Rows are points. The points of each table are mixes of a few directions, plus a little noise. How many directions does each table use, and how many do they share? Where both have some left over, give the other angles between the two spaces (their principal angles), to ten degrees, smallest first.

First (4 x 3)
[[  2  -2  -3]
 [-40  52  58]
 [ 10 -12 -15]
 [ 29 -38 -41]]
Second (6 x 3)
[[-41 -35 -50]
 [ 56  68  31]
 [-20 -38  13]
 [ -5  -9   2]
 [ 20  18  22]
 [ -9  -4 -20]]
Directions: first 1, second 2, shared 0; angles 60

First (5 x 4)
[[ 15   6  22 -28]
 [ 28   8  34 -47]
 [ 20   7  26 -36]
 [-28 -10 -37  50]
 [-34 -13 -46  62]]
Second (7 x 4)
[[-33  -8   8   8]
 [-16   1  60 -52]
 [ 69  14 -53  19]
 [ 47  10 -28   5]
 [-49 -12  -7  31]
 [ 35   9   5 -22]
 [-54 -13  15  12]]
Directions: first 1, second 2, shared 1

First (7 x 6)
[[-30   2 -12  24  52  39]
 [-27 -18 -43  14 -43 -48]
 [ 55  11  24 -54 -26   5]
 [ 61  16  73 -29 -24 -14]
 [ -1  -6 -38 -22 -19  -2]
 [-35   2  12  48  55  25]
 [-21  -6 -15  18   5  -5]]
Second (9 x 6)
[[-60  10  44 -11   8 -15]
 [ 14  16 -78 -52 -18  41]
 [ 22 -38 -33  20  27  11]
 [ 13  19  39  14 -20 -20]
 [ 17  44   0 -28 -43   2]
 [  6   6   4   1  -7  -3]
 [ 12  34  75  23 -33 -38]
 [  7 -66 -13  48  56  -1]
 [-29 -26 -38 -16  30  21]]
Directions: first 3, second 3, shared 1; angles 40, 90

First (7 x 9)
[[  7  13   5 -17  17  13  -5   5  -3]
 [ 76 -36  15 -94 -95   9  71  16   8]
 [-49   1  12  56  12 -13 -19 -18   7]
 [ 53   5 -14 -62  -3  17  15  20  -9]
 [-31 -18 -38  72   2 -38 -16 -12  -3]
 [-31  23  23  16  37  13 -24  -7   2]
 [-24  12  -3  29  30  -2 -22  -5  -2]]
Second (10 x 9)
[[ 33  42 -42 -54 -11  44  38  56 -19]
 [ 27  25  17 -32 -50  31  25  13  -6]
 [ 27   4 -33  -4   8 -10  21  13   6]
 [ 11 -31  32  41 -18 -43  -6 -48  28]
 [  1 -16 -10  21  19 -26  -5 -11  11]
 [-30   3 -44  -2  60   5 -16  28 -15]
 [ 37 -28 -33  38  22 -59  16 -21  34]
 [ 33 -25  18  34 -24 -45  11 -40  33]
 [-85  12  54 -15   3  51 -53   3 -39]
 [-56  18  44 -23 -12  51 -32  10 -33]]
Directions: first 3, second 3, shared 0; angles 30, 30, 50

First (10 x 11)
[[-27 -17 -13  -1  -1  21 -56  -1 -26  36  36]
 [ 78 -60 -24  15  32 -25  17  23  55   8 -13]
 [ 33  -5 -10  -7  27 -14 -38 -16  21  26 -13]
 [ 19   7  65  56 -23  17 -28  34   8  -3  10]
 [-76  26 -12   3 -19   5  40 -39 -20  -6 -22]
 [  3 -18  -2  22  39   2   6 -36  35  42 -42]
 [ 19 -11 -37  -1 -38 -29 -78  25 -14  -1  48]
 [-23  26  -8 -75 -33  12  74  47 -61 -84  50]
 [ -6  28  25  -6  -3   5  23  -3  -4 -19 -12]
 [-19  25  15  -6  20   6  39 -33   8   0 -40]]
Second (8 x 11)
[[ 40  14 -52  35 -10  15  54   1  24 -13   8]
 [-27   2 -50  44  10  -1  72 -24  52 -19 -13]
 [ 17  16  19  -6  -3 -12 -51  -3 -39  44  -5]
 [-10 -42   0 -12  13 -23 -50  -5 -16 -16 -22]
 [-32  24 -40  19 -28  10  33  27  16 -42  -1]
 [ 26 -35  62 -74  11   5 -51   1 -36  10  10]
 [ -2  10  62 -76   1  -6 -45 -19 -45  52  -2]
 [-13  13   1  71   8  14  41  21  41 -14  23]]
Directions: first 6, second 6, shared 1; angles 30, 30, 40, 40, 80

First (11 x 12)
[[  3  -1  14  -1  -1   7  10  12  17  -4  10   8]
 [  1   9  20  -7   4   6   9  10  14  -9   9   9]
 [ -8  27   5   1  21  11 -10   3   1 -13   0 -12]
 [  1  27  13 -14  11   1  -2 -12 -14 -16  -5   0]
 [ 18 -17  40 -27 -23  -5  39   8  19  -2  17  40]
 [ -4  -5 -14  12   3   0  -8   3   0   6  -1 -10]
 [ 24  -3  42 -49 -27 -20  34 -30 -22 -10  -3  43]
 [-11   1 -13  22  13  13 -13  20  17   3   6 -19]
 [ -9 -74 -95  55 -29 -24 -38 -11 -23  53 -26 -38]
 [ -8  -3 -16  24   8   9 -14  18  13   6   4 -17]
 [ -4  39  11 -14  20   3 -10 -19 -21 -19 -11  -7]]
Second (9 x 12)
[[  5  -5  36 -17 -16   4  31   1  10  -2  18  30]
 [ 28  32  26 -21 -18  18  26  -2 -12  -3  11  23]
 [-37   4  35   6  33   9   2  15  34 -22  20  -3]
 [-20   9 -11  -7  46 -24 -39 -10  -1 -24 -30 -27]
 [ 38  15 -41  -2 -14  -2 -16   3 -22  16 -23 -13]
 [ -2 -55  -2  -9  -7 -37   2   7  23   4 -10  10]
 [-20  -3 -30  43   3  20 -17   9   1  18   9 -26]
 [ 23   6  -4 -23 -30 -12  11 -42 -50   7 -16  15]
 [-15  -1  -5  30   4  22  -2  21  18   8  19 -12]]
Directions: first 3, second 5, shared 3

First (9 x 14)
[[ -8  23  -8  -9  -9   8  42  21  -2 -33   0 -27 -10   8]
 [ 21   4  43  -5  20 -20   4 -53 -23  30   7   5   9  39]
 [ 15 -13  27   3  16 -16 -24 -40 -11  35   2  20  10  15]
 [-19 -17 -44  11 -17  18 -30  48  28 -14  -7  11  -3 -51]
 [ 22 -40  31  13  20 -23 -73 -57  -5  68   2  50  22  -3]
 [  2  18   6  -9   0   1  34   0  -7 -17   1 -19  -6  19]
 [  5  -3  10   1   5  -7  -7 -14  -5  12   0   6   3   8]
 [-28  28 -45  -8 -25  29  53  69  16 -67  -6 -39 -20 -18]
 [-10   0 -18   1  -8   9   1  24  10 -15  -3  -4  -5 -17]]
Second (8 x 14)
[[-15   0 -37   5  -8  13   6  40  18 -15  -6 -16  -4 -36]
 [ 39  -5  60   1  45 -39  -9 -95 -31  79   3  12  24  39]
 [-18   2 -32   0 -20  20   7  46  17 -35   0  -7 -11 -23]
 [-24   4 -41   1 -23  22   6  56  20 -41  -2  -8 -13 -29]
 [ 17  -5  26   3  26 -21  -5 -45 -14  43  -2   1  13  10]
 [ -3   1   8  -4 -11   3  -2   3  -3 -17   5   7  -6  15]
 [ -9   0 -27   4  -2   9   4  27  13  -7  -7 -10   1 -30]
 [ 10   0  43 -10  -8  -7  -8 -34 -22  -6  15  24  -6  52]]
Directions: first 2, second 2, shared 1; angles 70

First (8 x 20)
[[ -2   1   7   2   6   7  -3   8   1   6   2   3  -5  -5   3 -21   2   0
    7   2]
 [ -1   1   3   1   3   4  -2   4   0   2   1   1  -2  -3   2 -11   1   0
    3   1]
 [ -1   2   7   2   5   8  -3   8   2   6   2   3  -5  -6   4 -22   2   1
    8   2]
 [ -1   1   3   1   3   4  -2   4   1   3   1   2  -3  -3   1 -11   1   0
    4   1]
 [ -1   0   4   1   3   4  -2   4   1   2   1   2  -3  -3   1 -12   1   0
    4   1]
 [  9  -6 -29  -9 -25 -35  15 -34  -6 -26  -9 -14  22  23 -15  95  -8  -2
  -33  -7]
 [ -1   1   5   2   4   6  -3   6   1   4   2   3  -4  -5   3 -18   2   0
    7   2]
 [  0   0   0   0   1   0   0   1   0   0   1   0   0   0   0  -1   0   0
    1   0]]
Second (10 x 20)
[[ -3   2  10   4   9  14  -6  13   3  10   4   5  -8  -9   5 -36   3   0
   13   3]
 [  1   0  -1   0  -1  -1   1  -2   0  -1  -1  -1   0   1   0   3   0   0
   -1   0]
 [ -6   4  17   6  14  21  -9  20   4  16   6   8 -13 -14   9 -57   6   0
   20   4]
 [ -5   4  19   7  16  22 -10  22   4  17   6   9 -15 -16  10 -63   5   1
   22   5]
 [  2  -1  -8  -3  -7  -9   3  -9  -2  -7  -2  -3   6   7  -4  26  -2   1
   -9  -2]
 [  3  -2  -8  -3  -7 -10   4 -10  -2  -7  -2  -4   6   7  -4  27  -2  -1
   -9  -2]
 [  1  -1  -3  -1  -2  -3   2  -3  -1  -3  -1  -2   2   2  -1   9  -1   0
   -3  -1]
 [  1   0  -6  -2  -5  -7   3  -7  -1  -6  -2  -4   5   5  -3  20  -2   0
   -7  -2]
 [  4  -3 -16  -6 -13 -18   8 -18  -4 -14  -6  -7  12  13  -8  51  -5  -1
  -18  -4]
 [  2  -2  -5  -2  -4  -7   3  -6  -1  -5  -2  -3   4   5  -3  19  -2  -1
   -7  -2]]
Directions: first 1, second 1, shared 1

First (11 x 24)
[[-12 -10 -12  34   2  -5  24  31   0   5  26   2  42  11   5 -16   5 -11
   12  19 -11  13  25 -32]
 [ -2 -22 -37  22  12  12  33  11   5  -1  23  12  43   2  -5 -26  -8   6
  -12  40  -6  -3  19 -40]
 [-15  51  12 -11   5  29 -13  23 -15 -22 -38   4   6  -2   7  36 -17  38
   10 -32  54 -39 -27  71]
 [  9  -3   8 -32 -10  -3 -20 -29   0   9 -22  -2 -27   2  -6   2   7   3
    1   2  -7  -2 -14   4]
 [ -3  37  27  20   0   2   0  30 -13 -11  13  -3  11   1  13  33   7   0
   27 -44  15 -18  -7  38]
 [-32 -28 -29  18  11  -6   4  23   5  -6 -11   8  26  15  -1 -25 -18   2
  -12  43   4  42  29 -28]
 [ 17 -22 -11 -22  -4   1   3 -35   9  16  -7  -5 -21 -10 -11 -24   1  -5
  -24  24 -18  -1  -5 -23]
 [ -6   5  15  18  -3  -9   6  18   1   8   1 -10  -4  -6   6  -5  -2 -14
   -1 -10  -3  16   9   1]
 [ 23 -42 -12 -29   1 -23 -27 -53   6  -9  25  16 -24  24 -16   6  22 -13
    9  11 -42  18   0 -38]
 [ 18   1  16 -13 -29  -8   6 -20   4  49 -16 -24 -16 -11   2 -30  18 -24
    3  14 -26  -7  -6 -19]
 [  7  32  26   1  18  12 -11   1  -2 -39   7   4 -38 -25   3  48 -15  14
  -13 -66  35 -14 -22  64]]
Second (8 x 24)
[[ -8  -8   3  11  26 -10 -12  -8  -4 -29   9   7   1   9  12  31  12  -6
    1 -19  13  13   1  11]
 [-12 -12   4  16  39 -15 -17 -12  -6 -43  13  10   1  13  18  46  18  -8
    1 -29  20  19   1  17]
 [ 25  25  -9 -33 -79  31  35  25  12  88 -26 -21  -2 -26 -37 -95 -36  16
   -2  59 -40 -38  -2 -34]
 [  5   5  -2  -6 -15   6   7   5   2  17  -5  -4   0  -5  -7 -18  -7   3
   -1  11  -8  -8   0  -7]
 [-16 -16   6  21  51 -20 -23 -16  -8 -57  17  13   1  17  24  61  23 -11
    1 -38  26  25   1  22]
 [ -4  -4   1   5  12  -5  -5  -4  -2 -13   4   3   0   4   6  14   5  -2
    0  -9   6   6   0   5]
 [ -1  -1   1   2   4  -2  -2  -1  -1  -5   2   1   0   1   2   5   2  -1
    0  -3   2   2   0   2]
 [ 12  12  -4 -16 -38  15  17  12   6  42 -12 -10  -1 -13 -18 -45 -17   8
   -1  28 -19 -18  -1 -16]]
Directions: first 6, second 1, shared 0; angles 30
